Every row gives one point. The window is the flat piece filled in between its corners: a triangle in 3 columns, a solid with four corners in 4, and so on. A path goes straight from each point to the next, and from the last back to the first. After which points does the path pass through the window?

Window:
[[-14  33 -64]
 [ -4 -12  93]
 [ 27  10  25]]
Path:
(1): [-20  38   8]
(2): [-13 -43 -37]
(3): [ 55 -57  43]
(4): [-33  64  51]
(5): [15 29 37]
(6): [ 47 -38  -7]
(7): [-61 -65  34]
(8): [50 74 43]
Through the window after points: 3, 5, 7

Window:
[[-56 -48  -7  43 -33 -22]
 [ 53 -42  15  -4  -6  55]
 [-50  25 -44  21 -51 -42]
 [ 46 -61   1 -49  20  14]
 [  5 -37   4 -32  74  42]
 [ 15  -6  30 -89 -31  39]]
Path:
(1): [ 55 -29  41  -4  13  -4]
(2): [ -2 -22  19 -23  42   9]
(3): [ 27 -65 -46 -38  19  54]
(4): [ -6 -62 -58  20   2  22]
(5): [-34  18  47  -5  26 -44]
(6): [ 29 -32  30 -33  26  14]
(7): [ 16 -64   0 -46 -11  36]
(8): [-15 -41 -66 -48 -45   5]
(9): [ 16 -33  39   3 -15   3]
(10): [-11  -4  -7   5  -9 -24]
(11): [-40 -23 -28 -10 -47   8]
(12): [-53 -29 -42 -22 -34  45]
(13): [  0  20  -5   9 -14 -50]
(14): [ -3 -40  22   5  -5 -23]
(15): [-41 -23 -15  -6 -30  16]
(16): [  9 -52  -8 -43   8  95]
Through the window after points: 2, 10, 12, 14

Window:
[[ 55  -3 -50  53  60  -5 -26  50 -12]
 [ -6  52  28   5 -55 -35 -13 -20  10]
 [-43   9  -9  -6 -68 -26  -7 -95  34]
 [ 64  13 -38  -9 -13  20 -16 -57 -56]
 [  6 -44  33  -6  48 -31  -7  81   6]
 [-60  14  76  -1  33  18  16  30  87]
 [ 17  12 -61  -3 -82  25 -34 -27 -35]
 [ -6  32 -62 -22  -1  -3 -49 -33 -72]
 [-13  18   2 -22   3 -29  47  40  44]]
Path:
(1): [  9 -12   8  50   3 -17  48  21 -36]
(2): [-43  32  -3  28  -8   6   1 -38 -48]
(3): [ 21   3 -27 -25 -37 -17 -45 -16   4]
(4): [ 32  14 -28 -40 -15   3 -40 -23   6]
(5): [ 10  21   1  48 -10 -12  55 -15 -47]
(6): [-29 -34 -12  32 -31  40  37  12 -50]
(7): [ 19  54  -9 -62   6 -47 -66 -29  16]
(8): [ 36  38  -5 -44 -31 -24 -56  -7  58]
(9): [-30 -14  -4  18 -18  10  50  -2 -56]
(10): [-64  18   2  16 -26  -2   5 -19   2]
(11): [ 25  11 -23 -36 -21 -19 -37 -65  18]
(12): [ 12   5  29 -51 -22 -53 -44 -26  55]
(13): [-15  10 -36  48 -12  17  46   4 -11]
(14): [-43   7  20  17 -52  -3  26 -70  10]
(15): [-17  11 -37 -26 -46 -39 -41 -63  40]
(16): [ 22   8 -21 -20 -12  -2 -33 -13  14]
Through the window after points: 4, 10, 14

Window:
[[-43 -31 -53  33  -1   8   9 -31 -46   8  -8]
 [-27 -46  24  50 -21  28 -17 -16   7 -32   0]
 [-57 -33  20  43  20  -3  15  -1  -8  14  49]
 [ 63  51   9 -76  61 -40 -10  23  27  16  30]
 [ 15  13  24  -1  -1 -48  16 -42  37  26  18]
 [-63 -15  15  11 -25  45  -5 -63  23 -20  60]
 [ 26  92   8 -72  16 -66 -29  55  30  63  -3]
 [-20 -16  33  37  -7  26 -21 -48 -51  22  29]
 [-34 -75   6 -10 -20  13  -4 -22 -17  34  14]
 [-35   4  33 -21  45 -29 -38 -40  24   7   3]
 [-37 -41   1  22 -27 -29 -34 -35 -24 -23  54]]
Path:
(1): [ -3 -30 -15  37  -3  27 -58 -46  -4  40  38]
(2): [-23   9  23 -26  -4 -15   0 -15  -5   4   4]
(3): [-19  21   2 -78 -30 -87  -4 -17 -44 -25  26]
(4): [  3   5  10  13  48  27 -19   0  49  79  16]
(5): [  1   4 -14  11  17 -32 -39 -18  31  47  41]
(6): [-19  -1  69 -40   7   4   8 -19 -22 -36  15]
(7): [-42  24  24 -31  15 -33  -5 -33 -30 -36 -19]
(8): [-13 -37  18  22  22   5 -43 -33  60  57  54]
(9): [-12  21 -19  13  34 -49 -95 -57  23  23  20]
(10): [-15 -14  28 -25 -13  -4  82   3 -15  16  35]
(11): [-24 -29  42 -37  -2 -15   0 -11   1  -1 -10]
(12): [-15 -16 -16  44   3  10 -38 -39  11  36  67]
Through the window after points: 7

Window, 14 rows:
[[-45  45  -5 -11   2  -3  19 -41  53 -58  42  19 -23  26]
 [ 26   9  44  -4  77   5  18   4 -29 -12  -2 -26  30 -56]
 [-25  58  44  -5  28 -15  12   0 -14 -45  -2  44  46  29]
 [ 76 -28  -8  10  -9 -19   3   1 -21 -48 -18   9  -5 -23]
 [ 20 -34 -43  69 -56   6  54  12   2   2  16   0 -42  52]
 [ 28   4 -43 -13 -25   1  17   5 -15  36  -6   5   3 -27]
 [ 23 -26 -19  44 -39 -10 -32  10  30  44  39   9 -22  36]
 [ -4 -24  54 -12  19  -8  32 -17  -9 -13  11  47  37 -43]
 [-39  -1  31  -3  17 -29  -2  13  -3 -26 -36  -5  12 -40]
 [ 47  -3 -21  54 -10  17   3 -39  27  32 -50  -3   4 -36]
 [-34  -8  -6   4  51   4 -20 -46 -43 -21  -1  24  26 -25]
 [ 28 -13 -20  18  66  17   1  28   9  -1 -38  38  20 -75]
 [ 58 -37 -89  61 -27 -45  34 -12  49  20  -3 -20  13  11]
 [ 36   8 -64  95 -73 -28  21  -1  20  -2  43   0 -17 -10]]
Path:
(1): [-23  23 -17  20  40 -41  -2 -32  -9  30  15  50 -39   0]
(2): [ 29   9 -12  19  -8 -28  13 -15   4   3  14   8 -37 -17]
(3): [ 14 -21 -29  66 -21   9  -1  12   5  -6  18  -1  41   0]
(4): [  0 -19  -1  28 -15   7  -6  -5   2 -26  -8  16  28 -21]
(5): [ 22  11  -9  22  43 -35  39  -6  10  -1  12  12 -30  -3]
(6): [ 32 -17  32  26  39 -31  39  -6 -32  17   3  23 -28 -45]
(7): [  8  -9 -27  26 -32   7   3   1  16 -19   4   9  38   4]
(8): [ 25 -37  -1   9  -2  60  -1  30 -28 -30  25 -18  35 -24]
(9): [  4  21  -2   1  12 -26  18 -14  -3   6 -10  24  11 -15]
(10): [ 30  -8  12  14  42 -20  44 -14  -3  18 -25  61 -35  -8]
(11): [ 25  -9 -48  38 -14  16 -23   5  19 -11 -14 -30  47 -53]
(12): [ 35 -29   8  20 -31  32  25   0  15 -57  -7 -15  62 -42]
Through the window after points: 2, 8, 10, 12

Window:
[[  2  26  43 -39  -7   1  51 -12  84 -28 -75 -24 -29  42]
 [-37  62   3  25 -45  -2 -43  -8   8  59  32 -13   3 -26]
 [ 15 -42  13  35  48  -8  25   2   0 -38  40  49 -43 -11]
 [ -3   7  36 -24  -8  47  20 -17  26 -47 -33 -28 -18  59]
 [-17  12  -3   9 -16  24 -27  32  16 -19  -2  13  -6 -61]
 [ 13 -14  13  69  35 -24  19  -7  26 -95   7  18  -9  10]
 [ 64  31 -33  -9 -38  10  48 -12 -19  29  -6 -50 -11   8]
 [  8  -9  19  26  31 -32  33  31  -7 -34  59  -5  27  -7]
 [-33 -50  15  31   6 -25 -35  17   3 -22 -29  26  -4 -14]
 [ -2  55 -20 -43 -28   7  78   2  15 -29 -46 -17 -30  70]
 [ 38 -27   7  65  16  -5  32  47  25 -36  42  42   9  30]
 [  1  43 -49 -10  14  28  13  -7  13  40 -16 -22  17   5]
 [-70 -36   9  52  -6  13  -2  15  41 -15  -3 -10 -21 -34]
 [ 12  32   2  20 -14  24  54 -12 -22  22 -11  12  25 -13]]
Path:
(1): [ 16  19  -8  27  23   7  19  29  29  -6 -11  -1 -21  13]
(2): [-41  -2 -11 -29 -68  14  20 -80 -22 -26 -14   2  32  -7]
(3): [-24 -14   3 -20 -53 -11  17 -67  13 -54  -6  10  25   0]
(4): [ -9  21  13  26   3  22  -2  28  20   5   1 -11 -18   0]
(5): [ 18  64  15  21  12  24  62  21 -23   3 -35   0  -8  26]
(6): [-14  -1 -17 -13 -28   0  34 -13  29 -23  -7  -5  -8  16]
(7): [ 23   5 -27  -6 -27  11  45   1  56 -39   5  19   6  10]
(8): [  1  23  10  21  20   8  19   6 -13  -4  -2 -21 -15  11]
(9): [ 22  23   9  60  20  22  15  37  -6 -28  38   3 -22  12]
(10): [-12 -83  -2 -34  10 -45  43 -41  44 -15 -28  60   3  -9]
(11): [-12 -48 -16 -14 -36 -15   4   1 -19 -52  56  33  52  -4]
(12): [ 12   9  16  40  23  11  20   3  20  -2 -12  -2 -29  -3]
(13): [ 35  29  -2  56  16  12  24  35  -9  -4   7  12 -24 -11]
(14): [-18  -1 -12 -15 -10   9  12 -12  31 -16  -8  -6  18   8]
(15): [ -5  -5   0  29 -34   6  12 -53  56 -15   0  18  13 -25]
(16): [  9  25  -3  25  33  -4  10  64 -28 -13  10 -20 -22  25]
Through the window after points: 3, 5, 9, 13, 15

Window:
[[-20  50  75 -30  23   6   3 -27  35  34   8  -3 -23 -21]
 [-21 -21  19 -67   7  26 -45  12 -49  16 -26 -22  31  64]
 [ 24   4  30 -18  -7  35   2  41 -24 -10  -2  25  13   5]
 [ -4  17  26 -21  26  23   8 -24 -38  59  -5  -7   6   9]
 [-82  23  95  -1   1   2  -7  -3  -2 -70  45  39 -50  15]
 [ 37  33  21  19  40   0 -11   4   6  36  20  -8  11 -16]
 [-50   6  19  -4  -1  32 -15  23  -7  12  34   3  15   1]
 [-12 -11  23  22 -22   9 -16   3   3  -1  27  43  19   7]
 [ 30   8 -18 -20  -3   2   6 -16   3 -43  26   0 -21  -7]
 [ 15 -17  25  -6  23  29  32  -3  29 -26   1 -46  43  12]
 [  1 -23  -1   7 -21 -25   8   9  -9   6  23 -23   3 -23]
 [ -5  13 -43   1   2 -41  12 -13  -4 -17 -38   7 -31 -53]
 [ 20  52  17  -6  32 -23  23   9  17  45  39  42 -29   8]
 [ -1 -12  -1 -27  20 -16   5 -10 -13  -1   9  -3  31 -34]]
Path:
(1): [ -8  40  42  -8 -28  11 -19  10   3   6   6  18  30   7]
(2): [-12 -39  12   6  29  11  13  -1 -10  -9  28  18 -22  -5]
(3): [  5 -27   5 -11   3  13   2   0  -8   6  15  -7 -19 -26]
(4): [ 16  58   0  -1   7 -26  11   9   3  15 -15   1  61  20]
(5): [  2  57  34 -13 -24 -15 -15  -8   7 -14  38   2  38  23]
(6): [ -8 -35  22 -10  47  39  11  15 -17  31  -2   4 -21 -13]
(7): [ 26 -27  45 -24  -4  45 -21   0  39  14  -4  21 -49 -35]
(8): [-45  57  43 -12  26 -16  16 -16 -18  16  24  -8  16  14]
(9): [-11  62  10 -36 -43  -7  13  19 -31  -8  -7 -19  11  16]
(10): [-14 -43  35  14  59  15 -10  -8  15  28  24  21   1 -19]
(11): [-19 -11  37 -12  15  25   0   9   0  19   1  12 -51   5]
(12): [ -4  33  12 -19  13 -17   5 -13  -1 -12  10  -8  24 -18]
(13): [  2  40  41 -19  -6 -16  -1   3 -38  -2  10   4  19   1]
(14): [ -9 -27  -2 -12  25  38  -8  13  30  24  15  31 -33   0]
(15): [ -6 -13  29  -2  10  17 -10 -15   4   2  15  17 -19 -25]
(16): [  2  60   5 -13  12 -35  39  42  -3  23   2 -19  53  38]
Through the window after points: 1, 7

Window, 14 rows:
[[-11 -16  27 -36  47 -24   1 -12   4  -3 -11 -24  -5  17]
 [ 32   6  14  51  41  10 -31 -24 -26  37  21 -57 -18 -53]
 [ 15  19  30  48  24 -26  29 -22  -5  12 -26   1 -29   2]
 [ 20 -55 -22 -61 -28  -1  55  36  10  25  19  23 -21   8]
 [  2 -21  12  49  42  11  35  13 -12 -13   0  14  19 -33]
 [-19  19 -16  -3 -24 -21  28  24   2  95  -8 -24 -37 -28]
 [ 29 -15  55  20   4 -30  -5 -21   7  30   1 -30  52 -14]
 [-26 -47 -31  47 -74   6 -65  12 -34   1  13  43  47  34]
 [ 14   7  32  18  36  67  29 -12   5   9  16 -22 -19  -2]
 [ 20  47 -62  31 -41 -20   4 -23  45  -2 -78 -59  24  39]
 [ 56  31   5 -29  16 -16  32  65  12  -6 -25 -27  11   6]
 [  7  33 -19  -2  18  22 -22 -18 -75  30  -3  14  21   5]
 [  5   5 -15  39  -6  35 -15  -5  16  26  33  37  -2 -33]
 [-17  23 -14  14  -8 -23   6 -16 -31  -1  22 -10  11  19]]
Path:
(1): [ -8 -11  18  21 -14  21 -12 -23 -18  -6  -3   2   5 -21]
(2): [-11  31  14 -20 -44   8  51 -28  16 -32 -14  -2 -21 -24]
(3): [ 31 -30  -5  39  49  -7 -24  36 -12  63  19 -25  18  21]
(4): [ 51  16 -34  68  31  23 -16 -28  34  22  39  -7   8  43]
(5): [-13  16  19   3  -2   4   2   3 -27  13 -23 -14   5 -28]
(6): [-41 -16  10 -35 -48 -10   5   5 -15 -24 -43  17 -15  -9]
(7): [ 51   7 -15  70  43   4 -16   0 -14  45  41 -11  37  28]
(8): [ -6  30 -18  19  35  34   7   9 -28  68  -2   2  21  51]
(9): [ 23   1  13   8  -5   5  -4 -23 -16 -16   0 -13  -5 -36]
(10): [ 12  10  26   3 -19  -7   8 -20 -18  -4 -45   4  -4 -15]
(11): [  0  -1  -9   4  30   1  -6  -2  -8  22  16 -13  15  10]
(12): [ 12  18   2  22  39  -6  10   4   5  26   0 -25   4  20]
Through the window after points: 6, 8, 10

Window:
[[ 12 -20 -33  31  22   1  31 -10  32 -23 -60 -55 -35  60]
 [  5 -28 -42  45   5   8 -30   1  14  10  67 -21  11  20]
 [ 25  61 -65   9  50 -65 -16 -41 -15  -9   9 -92 -20  -2]
 [-15  14 -45 -31  38  25  18 -27 -71  20  35  -1   9  -3]
 [ 18 -41 -52 -41 -25  -8  29 -25 -41 -49 -16 -37   9 -36]
 [ 33 -19 -62 -28  28 -34  23 -44  43  22  -7 -72   2  50]
 [ 27  -9 -48  21 -65  18  27 -35  -7   6 -13  -5  46 -20]
 [ -1  22   6 -60 -27 -13 -18  -5  -8  10   1 -38 -10  10]
 [-39 -44  17  21 -22 -60 -28  -4 -10  30  21  -2  -9 -68]
 [ 31 -15  12   6  23 -59 -36   2  36  13   8 -39  21 -61]
 [  0 -24  24   6 -29 -12 -49 -44  41 -10  40  22  -7 -50]
 [-26  13 -24  31 -20 -29  56  11  32 -23  -2  -8   8 -13]
 [-32 -18 -29  23 -33 -16 -11   5  17 -21 -22  40  24   6]
 [ -3 -22 -34 -15 -33  24 -26  11  70  -6 -20  15 -56 -19]]
Path:
(1): [ 41 -13   2   0 -19 -34  -7 -19 -18  11  41   8 -36  14]
(2): [ 51 -21 -52  50 -13 -88  45  39  14  -5   6  -3 -11  11]
(3): [-41  11 -13   1 -18   9  16 -16  30 -18  -5 -12   6 -21]
(4): [-40 -24  -9 -15 -24  50 -38 -15  16  18 -17 -52  40 -14]
(5): [ 38   6 -46  -4  14 -53  42 -12 -21 -25  15  -3 -39  14]
(6): [ 56 -14 -22  39 -28 -45  25  -2  -7 -15  -2   4   9 -24]
(7): [-63 -20 -38 -39  20  25 -49 -48  49  -1  12 -45  -7 -17]
(8): [-87 -86 -26  30  -9  36   9 -33  64   0  32 -23  -8 -18]
(9): [ 95  42 -25  -1 -19 -65 -19  -6 -32   0 -19  -2  19 -24]
(10): [ 30 -29 -25   6 -26 -19  -8  -5  -7 -27  17  15 -11   3]
(11): [-26  -9 -25   4 -17 -10 -13  -9  39   9 -13 -29   6 -18]
(12): [-21  -1 -28  17  -8 -16  -6  -5  36   0   3 -45  20 -15]
(13): [ 34  -5 -21  15  13 -31  -5 -26 -15   7   3   6 -34  11]
(14): [  8 -15 -14  -6 -16 -24 -12  -6  12   6   6  21  -5  -9]
(15): [-37 -36 -33  31 -24  47  32 -32  12 -41   4 -73  40 -25]
(16): [ -9 -17 -43  10  -4   4  -7 -15   6  -3  14 -27  21 -17]
Through the window after points: 2, 4, 16

Window, 14 rows:
[[-29   5  -5  -4  -8  -3 -47  14  15  14 -30 -15 -14  -5]
 [  2  14 -60  27 -48   7  38 -44  -7  15  49 -16 -25  18]
 [ 32  20 -14 -10  11  17 -23 -22 -15  25 -26  -7  26  56]
 [-26 -12 -18  -4  25 -29 -20  14  17  48 -24   4  50  23]
 [-30  -5  -4 -30   5  22   3  36  -1  28   2 -55   4   4]
 [ -6  -2   7 -34 -14   1 -20  44  83   4  18  14  50   8]
 [ 93  21 -52  40 -19  15  -1 -75 -21  14  95 -62   6 -53]
 [-14  -3 -39  17   9 -15   2  11 -36 -34   8  -7  -3  21]
 [-20  -1 -38 -33   3  24 -33  38 -13  43   5  13  -4   6]
 [ -3   0  -9 -61  -4 -24   0  10  10  12 -23   6  11  -9]
 [ 25 -42 -28  -3 -11 -42 -25  55  23  11 -19 -27   9  27]
 [ -8 -37  56  -7 -21 -47   0  16 -33  -1   5  37  -6  43]
 [ -2  36  -9 -12  43   7  -2  46   5  43 -15 -15 -35 -10]
 [-12 -51 -64  27  28  52  22 -35  -2   5 -38  19 -32   6]]
Path:
(1): [ 21  -7 -16   3 -42   8  23  36 -31 -16 -52  11  -1  -7]
(2): [ 35 -23 -35  27 -41  34  55  47 -18 -35 -47   5 -11  11]
(3): [-20 -19  -2 -13  21 -14 -26 -20  -6  29   8  11  -3  25]
(4): [ -5   5 -31 -11   9 -10 -18   9  -2   7  11 -13 -12  18]
(5): [ -6  -4  -2  17  11   8  17  31  -8   4 -26   4   8  -7]
(6): [ -5   5 -32  -2  -7  10  -1   6 -21  16  -7   4  10  -2]
(7): [  0  -1   6 -10  34 -11 -22 -25  39   9  12 -34 -29  38]
(8): [ -3  -5 -33   0  12  -2 -24 -37  19  33  52 -21  11  19]
Through the window after points: 2, 4
